Each point is reached from the start by the listed moves, each made 0, 1 or 2 times, or once backwards (-1), plus a little noise. Say if it took an odd or an even number of moves. Then give how often each move was made.

Moves:
(1): 31 12 1 1 6
(2): -16 28 18 -15 -10
(3): 1 -4 46 -4 -2
Start: -1 16 20 3 14
Points:
13 54 86 -16 11 -> odd (1, 1, 1)
20 -20 94 10 18 -> odd (0, -1, 2)
-46 26 82 -17 -4 -> odd (-1, 1, 1)

Moves:
(1): 33 8 -12 5 -7 7 9 20 -9 19
(2): 0 52 -7 -19 5 -1 -14 -8 -2 -4
(3): 13 -3 36 -16 -7 11 -5 -5 22 13
(4): 0 26 16 39 7 -29 10 -1 18 -2
(5): 4 -2 -2 5 38 13 -1 6 4 -11
(6): -12 5 -8 15 -16 27 5 8 4 -4
(7): -16 1 29 -6 3 -3 25 22 -4 -15
(8): -8 5 4 8 -1 -4 -22 17 -6 4
(9): -28 -7 -13 -10 -1 -8 12 10 26 20
Start: 7 21 -8 -16 33 -5 -14 8 5 -1
Points:
-31 55 33 16 21 -11 72 89 34 -1 -> even (1, 0, 0, 1, 0, 1, 2, 0, 1)
62 116 21 -4 31 -70 -24 34 111 119 -> even (2, 1, 2, 2, 0, -1, -1, 1, 2)
121 -30 24 -32 -44 49 -78 42 -26 83 -> odd (2, -1, 2, -1, -1, 0, -1, 2, -1)

Moves:
(1): 25 13 -10 -5 -5 9 -19 -4 -3 5 -7 -11 0 9 -1 6 -4 5 2 0
(2): -10 27 3 8 -1 -11 4 3 -3 -11 6 -16 12 -4 -4 -2 8 -7 12 5
(3): 5 0 15 -4 -3 -4 -2 2 6 10 10 1 3 -4 7 -7 -5 2 -5 -3
(4): 21 -14 -2 24 -1 0 1 -3 -1 -27 5 0 0 -2 9 -6 -1 0 8 0
(5): 1 -3 7 0 21 -4 1 5 5 -3 -1 -2 -1 0 0 -3 3 9 7 8
(6): -8 15 13 4 1 22 -6 -14 2 5 -8 -8 -6 6 -10 -13 -16 -9 -11 3
(7): 14 4 0 -9 5 10 25 -7 2 -10 1 -8 -4 2 -9 10 -8 5 -2 -5
(8): 0 2 -4 1 -7 0 4 20 -6 -2 -4 -10 2 1 5 -15 -1 7 -12 4
(9): -5 10 -5 -3 8 -1 -3 3 20 -9 0 15 12 -8 11 -1 -3 -4 -15 3
(10): 0 2 -8 9 -1 1 10 1 12 9 -3 1 5 21 -1 -6 1 -1 7 -12
(11): -5 1 -8 -4 8 9 -9 8 7 -8 28 -9 4 8 -3 11 -4 5 -1 5
(12): 6 20 5 -3 5 4 -2 -3 -5 0 15 20 -4 -4 1 -12 1 4 6 -4
(13): -4 3 2 -2 1 9 4 -3 -19 4 4 6 33 5 -4 8 -6 2 -1 7
(14): 0 5 16 -6 -10 -12 6 -5 -10 -7 -1 7 4 28 5 3 13 4 -6 3
(15): -5 -5 -5 -5 6 8 4 -8 -8 1 -1 -8 -1 -1 25 -10 -1 1 4 -5
(16): -3 4 12 7 -5 14 1 11 3 -2 -2 9 -3 -2 10 12 3 -1 1 6
(17): 5 -4 3 0 1 10 14 4 -5 3 7 -1 9 -5 -4 -7 34 -22 -8 3
(18): -11 1 -6 15 -1 -11 -2 -10 1 5 4 -5 2 2 -8 -4 17 43 -19 -6
(19): -4 -6 4 -10 -16 9 -4 -6 9 -1 -7 4 5 -2 -9 -11 6 8 15 5
(20): 4 6 -7 -1 -6 -4 2 -8 7 7 6 4 -8 1 3 -5 -7 1 -5 25
Start: -7 0 -5 -21 4 -5 -6 16 19 -4 -12 16 0 9 13 -6 14 16 11 5
Points:
59 66 23 -19 -15 94 -59 -9 12 -44 -25 59 28 46 109 -97 -63 71 -26 18 -> odd (2, -1, 1, 2, 0, 2, 0, 2, 2, 0, 0, 2, 1, 1, 2, 1, -1, 0, 1, 0)
21 81 -5 3 -33 3 59 -3 91 -121 -56 -24 39 107 -16 -74 -49 7 22 85 -> odd (0, 2, -1, 2, 1, 2, 2, 2, 2, 2, 0, -1, 0, 2, -1, -1, -1, -1, 2, 2)
18 104 38 -65 -52 32 -71 41 -20 -12 51 0 89 87 -34 -71 62 41 11 20 -> odd (2, 1, 1, 0, 0, 1, -1, 2, 0, 0, 2, 2, 1, 2, -1, -1, 1, 0, 2, -1)
-46 62 37 -29 33 -10 -64 80 55 -1 -31 38 -42 -16 20 -44 -16 52 -25 48 -> even (0, 0, 0, -1, 2, 1, -1, 2, 1, -1, 0, 1, -1, 0, -1, 1, -1, 0, 0, 0)
-42 49 55 -81 -22 36 -26 43 42 49 33 15 -5 118 79 -98 -24 57 51 70 -> even (0, 0, 2, -1, 2, 1, -1, 2, -1, 2, 2, 1, 0, 2, 2, 1, -1, -1, 2, 2)
41 -7 7 -60 -13 63 -99 0 -1 9 9 -23 14 47 -31 82 -84 -3 17 -2 -> odd (2, -1, 1, 0, -1, 1, 0, -1, -1, -1, 2, -1, 1, 0, -1, 0, -1, -1, 0, -1)

Moves:
(1): 10 0 -6 -7 10 -4 2 5 -3 5 -4 12 2 -10 12 8 2 -2 -14 -8 -4 -14 -13 -7 -13 2 15
(2): 4 8 6 -3 -18 3 10 10 -4 3 3 -5 10 -12 6 -3 11 6 -4 6 3 -1 8 22 -11 10 -24
(3): 5 -1 4 -5 3 6 4 4 -5 -5 1 -13 5 5 3 -12 -3 0 -3 8 -2 -5 -11 -4 -9 -7 -4
(4): -5 -4 -6 23 -11 6 0 -9 -12 -6 6 16 4 -6 1 5 4 -4 -10 9 0 -2 -13 -16 3 9 9
(5): -3 0 -3 10 13 -8 -1 -5 -4 0 -19 -7 5 4 6 7 1 0 -12 12 2 4 4 3 1 -1 17
(6): -9 -2 1 13 6 15 9 0 -7 -4 -10 11 3 -10 1 -11 3 4 12 -6 -8 -3 -7 12 3 -16 5
(7): 3 -6 8 0 7 -7 5 -9 4 1 -2 -3 -7 8 6 2 4 -9 -3 6 -7 13 -7 5 -1 -1 -4
(8): -7 3 4 -17 -1 -1 15 6 -6 8 17 7 -9 -7 -14 -4 2 -6 -3 10 6 -4 15 2 -3 7 -2
(9): 1 -4 -18 -6 0 -1 10 20 14 -2 -20 3 -6 -4 -3 6 2 -1 -4 16 11 5 4 5 11 -11 -9
(10): -9 -3 3 2 -2 -9 -9 5 -5 14 1 3 -9 -2 6 15 -6 -5 -3 7 -2 -2 -4 -7 2 0 -13
(11): 13 1 -4 -3 5 5 7 -9 9 -4 11 2 -6 0 0 -8 -5 9 -9 -2 1 13 8 -9 8 6 -4
(12): -5 2 3 3 1 3 2 3 3 -6 3 4 13 1 -4 9 -4 5 1 6 -2 6 1 -4 -10 0 -2
(13): -2 -1 1 -6 4 -13 -4 -5 -6 -6 -2 6 1 -13 9 -4 1 -8 9 1 4 13 6 2 3 10 3
(14): 20 1 -14 11 4 10 4 -4 3 -2 -11 -1 15 7 3 6 12 -12 11 1 1 2 9 -4 -3 -4 -13
(15): -1 -3 9 4 -11 -4 0 8 -7 -8 -2 -2 -1 6 7 10 -10 0 -4 -2 3 6 0 0 -2 4 7
(16): 13 -7 -1 -11 -4 4 -3 -10 -14 18 -11 9 9 -5 -4 -6 -18 1 -8 -2 -3 25 2 8 -2 -4 7
(17): -7 22 -14 -4 -1 0 -1 -5 -4 -8 -3 5 -2 6 -3 -9 9 -20 -2 3 5 6 7 -6 -11 -15 -4
(18): -9 -8 -3 -3 -3 1 -5 -10 0 1 -4 -6 9 -9 8 4 -3 2 -2 0 -3 -9 6 -9 -5 -1 2
(19): 3 2 -3 3 3 -10 0 1 -3 -5 3 -6 5 -9 0 9 -4 -4 3 -3 -15 -4 3 8 -5 2 -4
(20): 15 -4 -15 -6 -7 -1 -16 -12 -11 -7 -7 6 -8 -2 -5 11 -3 9 12 16 -9 -8 13 -4 -10 0 -6
(21): 1 10 3 2 -2 -8 7 -10 8 1 2 0 -1 -4 2 -13 -7 4 12 9 7 -7 -2 -4 4 -2 -1
(22): 0 -7 3 2 1 -4 6 -1 -1 5 -1 -13 6 8 -4 -14 9 7 -7 -8 5 11 -5 -3 -15 -3 -3
(23): 5 -8 9 1 9 -4 -6 -1 2 -2 -3 1 4 -7 -11 -4 -4 0 -7 3 -8 -2 12 -5 3 2 3
(24): -6 -8 2 11 2 6 -14 0 12 18 4 -2 -5 -10 5 -5 3 -1 -5 0 5 6 3 1 -11 1 2
Start: -1 4 8 0 -1 6 0 3 1 5 -13 10 -7 8 -8 -13 3 8 -3 -17 1 3 -15 -1 -4 -2 0
Points:
2 -45 57 3 29 12 -8 -46 -70 16 -121 -60 119 37 18 -32 -10 18 -19 4 -36 95 -6 29 -86 -45 -19 -> odd (-1, 1, 2, -1, 2, 1, 1, -1, -1, 1, -1, 2, 1, 1, 0, 2, 0, 2, -1, 0, -1, 2, 1, -1)
55 73 -39 -15 -29 54 -4 17 -37 -25 -57 -11 64 -12 -3 -19 -1 -1 29 8 -46 -15 25 58 -84 -66 -85 -> even (0, 2, 2, -1, 0, 1, -1, -1, 0, 0, 0, 1, -1, 1, 0, 1, 2, 0, 2, 1, 0, -1, 0, 0)
26 8 47 27 67 -50 28 -16 -43 23 -65 -6 60 46 11 -22 -23 -12 -45 -21 1 14 -75 -50 -54 -25 76 -> odd (2, -1, 1, 0, 2, 0, 0, 0, -1, 1, -1, 1, 0, 1, 1, 1, 0, -1, 0, -1, 2, 2, 1, -1)
89 -37 -50 -1 -49 44 68 21 -43 20 -77 26 24 -30 -19 -21 43 3 13 30 11 104 26 111 -10 -1 -77 -> odd (-1, 2, 0, 1, 0, 1, 1, 1, 2, -1, 0, -1, 1, 2, 0, 2, -1, -1, 1, 1, -1, 1, -1, 0)
37 3 -54 -16 -8 47 -21 -52 -57 -22 -30 22 34 43 -21 22 -64 -5 -56 63 6 81 45 -70 -29 -9 32 -> even (-1, -1, 2, 1, 2, -1, -1, 1, 0, 0, 2, 2, 0, 1, 1, 2, 1, 1, 0, 1, -1, -1, -1, 0)

Moves:
(1): 5 8 7 7 10 -8 -8 -12 14 -5 -9 -5 6 8 4 -1 -11 1 14 8 9 4 1 -1 1
(2): 9 -8 -12 -2 5 6 7 -11 -18 -11 10 -14 -7 -9 4 2 -12 -4 9 3 10 5 0 7 -13
(3): -1 8 3 3 -5 -2 -3 -3 -2 1 4 -6 10 19 -4 -10 -13 -12 -2 -4 -2 -8 6 7 -6
(4): -1 3 -4 1 4 -1 -14 1 0 0 1 -2 2 -4 -1 6 -4 -10 -2 -7 5 -1 -4 3 -2
(5): 7 -4 2 -2 -21 2 -3 18 0 1 7 24 1 -3 -13 -6 -1 -2 -5 12 -3 20 -2 0 -6
(6): -7 -2 -5 13 -12 10 11 5 1 -1 6 4 1 -9 12 -8 -12 -3 5 -5 5 -3 -6 -3 11
(7): -4 -3 -13 2 12 18 -16 3 -8 11 0 -14 -5 9 -8 -9 2 8 -3 5 -9 6 -5 4 8
(8): -9 4 2 3 9 -5 -10 4 -4 4 -3 5 3 -6 -3 -1 -2 4 0 5 -5 -3 2 -1 13
(9): -15 2 9 -13 -7 12 -17 -5 16 -11 -13 -1 21 -2 -4 1 14 7 -10 2 2 -8 23 -22 7
(10): -3 -4 -6 -4 3 -2 0 4 -3 1 8 -4 11 -8 -3 -10 3 -3 -6 2 -6 12 2 -3 5
(11): -12 18 -9 -3 -9 -6 -17 -8 -5 5 5 9 -9 -22 1 -6 -6 8 -1 22 -1 -6 -10 -6 7
(12): 5 4 2 -8 3 -7 -16 4 4 0 3 3 -3 -7 8 0 -5 -1 -2 7 -9 -3 0 -4 9
(13): -3 2 -2 -2 -1 -5 4 -10 9 0 4 2 2 -5 -1 1 -11 6 10 -22 -3 2 8 0 -14
(14): -3 -3 2 -2 8 4 11 4 6 2 13 -4 10 0 7 8 2 5 2 -3 -4 -2 3 -9 -22
(15): 8 5 -5 6 4 4 -3 1 -5 -11 2 2 -2 -3 -2 7 13 -2 1 -3 5 3 -5 0 3
(16): -15 2 4 1 3 -3 -10 -9 4 0 5 9 9 9 -14 -4 5 -3 -3 15 -9 1 -4 17 18
(17): -3 -4 1 15 15 14 -8 7 5 -13 -1 -8 12 -1 3 -3 -5 11 -5 2 1 1 -14 4 8
(18): 0 -1 -9 4 1 3 0 -5 9 -3 -5 5 8 -7 -1 4 -10 -8 6 6 -8 -5 -1 -5 -4
(19): 1 -4 -1 12 -6 1 -6 -2 -4 5 0 11 -6 1 -2 -4 3 -7 1 2 0 -6 -12 -13 0
(20): -6 -4 -1 -10 -3 -3 -5 5 7 12 5 9 6 6 -11 -3 0 9 -12 15 -1 -2 -4 0 13
(21): 2 -10 -17 9 -15 2 10 -11 0 8 -4 -8 13 -2 10 16 -4 2 10 -19 -14 -1 10 -3 -13
(22): 2 -5 6 -4 2 -4 2 5 -7 -12 -2 -4 -7 0 -7 9 -12 -1 13 -3 -7 4 -22 0 9
(23): 6 12 2 3 0 -4 6 4 1 -6 5 -14 -11 -15 -3 2 -11 -7 2 -10 -5 3 13 1 2
(24): 0 -5 -3 -1 -4 -12 -15 4 -2 -16 2 -7 -4 3 7 5 7 -4 13 -3 2 -7 -2 0 -7
Start: 10 -6 -4 17 9 8 0 9 -12 3 -1 -13 21 -8 -4 8 -4 -14 13 8 2 -11 -9 -5 5
Points:
-10 73 -18 15 45 -7 -90 22 -18 13 54 -50 40 -26 -16 37 -45 -18 2 5 -50 -39 18 21 32 -> even (0, 0, 2, 2, 0, 0, 1, 2, 0, -1, 1, 2, 0, 2, 2, 1, 0, -1, -1, 1, 1, 0, 2, 0)
-35 42 -45 74 -17 36 4 -13 2 7 41 -4 89 -87 -20 -34 -100 -36 14 93 -46 32 21 22 8 -> even (1, 1, 1, 0, 2, 1, 0, 1, 0, 1, 2, -1, -1, 1, -1, 2, 1, 2, -1, -1, 1, -1, 2, -1)
-24 3 -28 92 11 88 -7 15 -6 -4 82 19 66 -34 -46 -70 -50 -28 -10 60 -14 38 -46 4 -28 -> odd (0, 1, 1, 0, 2, 1, 1, -1, 0, 1, 1, -1, 1, 2, 0, 2, 2, 1, 2, -1, -1, -1, 1, -1)
10 56 -51 91 -18 64 -121 -11 0 -70 -20 -65 93 -83 -16 0 -93 -58 29 21 -37 14 -40 -56 80 -> odd (2, 0, 2, 2, 1, 1, 1, -1, 2, 2, 2, 1, -1, -1, 2, 0, 2, 1, 1, -1, 2, 2, 2, -1)
-19 -8 -58 5 -51 14 -33 -30 -39 -22 17 -33 88 -29 8 7 -23 13 25 -1 -42 -7 28 -9 -65 -> odd (-1, 1, 2, -1, 1, -1, 0, 0, 1, 1, 2, 0, 1, 0, 0, 0, 1, 0, -1, -1, 2, 0, -1, 1)

Moves:
(1): -7 -11 16 4 -6 -10 -3 0 4 3 -3 -1 4 -1 6 17 -8 13 -1 13 3 -7 -4 -19
(2): -2 5 -10 -1 4 6 18 3 5 -4 1 -14 -5 -2 10 -1 -14 -4 23 -1 -1 4 -4 -9
(3): 17 -7 1 0 8 8 12 6 -15 -10 -18 5 10 0 9 -8 5 -7 -7 3 -15 -11 6 -4
(4): 15 11 -3 -5 2 1 -1 -16 14 0 -11 -6 1 17 -10 14 0 -5 -17 6 -2 -10 -2 -8
(5): -17 3 -2 -6 -7 5 10 -7 4 -9 -14 -4 10 -2 -12 0 -9 -16 0 3 -11 10 6 -5
(6): 4 -13 7 6 -5 2 -3 13 -2 3 10 17 0 3 1 9 -2 0 9 4 -5 2 8 -6
(7): 9 1 -5 0 0 -2 0 12 7 -2 1 -6 9 -5 -11 -3 18 2 7 -5 -10 -20 5 9
(8): 6 2 2 -14 -2 15 2 -11 8 16 9 2 -4 -4 11 6 -1 0 0 -4 8 -12 5 -2
(9): -1 -8 -2 7 -4 7 3 -5 -8 -2 3 1 3 -8 -1 -1 2 4 0 11 2 8 4 -7
(10): -7 8 9 6 0 -17 -22 -5 -13 6 -9 -7 -4 0 5 22 -7 -7 -7 -1 10 -11 -2 3
(11): -1 -2 17 9 3 -1 13 24 -15 -5 -17 10 5 2 1 14 3 -4 -4 -17 9 -3 -4 -10
(12): -3 5 -13 -4 6 -17 -4 12 -4 -3 6 -9 -4 9 -18 2 1 17 -5 4 -19 8 8 -8
(13): -11 -7 7 -12 3 -1 -11 -2 9 -11 4 1 -14 14 0 -16 12 -9 -1 -8 4 -15 14 -6
(14): 21 -20 0 4 -1 0 -9 -13 6 10 -2 -16 -7 -6 14 7 1 -7 -3 11 0 6 14 9
(15): 6 6 3 1 -6 -7 -2 2 3 -9 -1 -3 -6 -1 -13 -9 -5 -4 -8 6 2 7 8 4
(16): -1 -3 13 -5 -19 8 0 10 15 -17 -7 -12 -6 13 1 -12 13 2 8 2 1 -1 8 -16
(17): 8 -9 -2 -1 9 2 -8 1 -10 -2 8 -15 7 0 2 17 -11 1 12 -8 5 -5 -2 0
(18): -4 8 -1 10 0 13 -7 -6 8 -12 0 7 6 -5 -4 16 -1 1 -16 -16 9 -6 -2 10
(19): 11 -5 -7 -7 -2 6 3 9 -3 -5 -2 -14 -5 -6 1 0 6 1 -10 -2 2 1 -17 -18
(20): -7 -19 7 13 -2 14 -8 1 -3 9 3 -11 8 -4 -6 -31 5 3 -7 -3 4 -7 -13 -21
(21): -13 8 -11 -16 21 -4 -11 7 -6 -1 -4 3 -2 9 11 -2 0 -11 -3 9 8 4 7 -9
(22): 0 -3 17 -7 22 6 3 -1 4 -11 -7 -7 -8 5 -14 -13 -10 -4 10 11 -16 -6 -16 25
(23): -2 0 -9 5 0 -5 15 -2 3 6 7 -3 2 15 8 -3 6 4 -11 9 -9 -8 -4 3
(24): 2 3 24 5 -3 -1 1 -5 3 -4 5 4 6 -7 2 2 4 1 2 -7 -8 -1 0 -4
Start: -8 0 -9 -9 -15 6 -2 -8 5 -13 -13 -10 -13 5 13 1 3 -4 -1 4 -2 6 -1 9
Points:
-86 -86 35 49 41 8 -54 -15 -1 20 -29 2 -9 24 12 -51 21 -55 -35 30 -2 -42 -13 90 -> even (0, -1, -1, -1, 1, 1, 1, -1, 0, 1, 1, -1, 1, 2, -1, -1, -1, 1, -1, 2, 1, 2, 2, -1)
80 -60 36 -49 8 121 59 5 47 -66 -65 -29 -64 91 60 -15 45 -43 -76 50 31 -52 -13 -51 -> even (0, 0, 1, 2, -1, 1, -1, 2, 2, -1, 2, -1, 1, 1, 1, 2, 0, 1, 2, 0, 1, 2, 2, -1)
23 4 65 -43 34 -21 9 36 -21 -104 -40 -77 -49 61 11 -15 10 -70 11 14 -21 -20 -36 31 -> even (-1, 0, 0, 0, 0, 0, 0, -1, 0, 1, 1, -1, 1, 0, 2, 1, 2, -1, 2, -1, 1, 2, 2, 2)
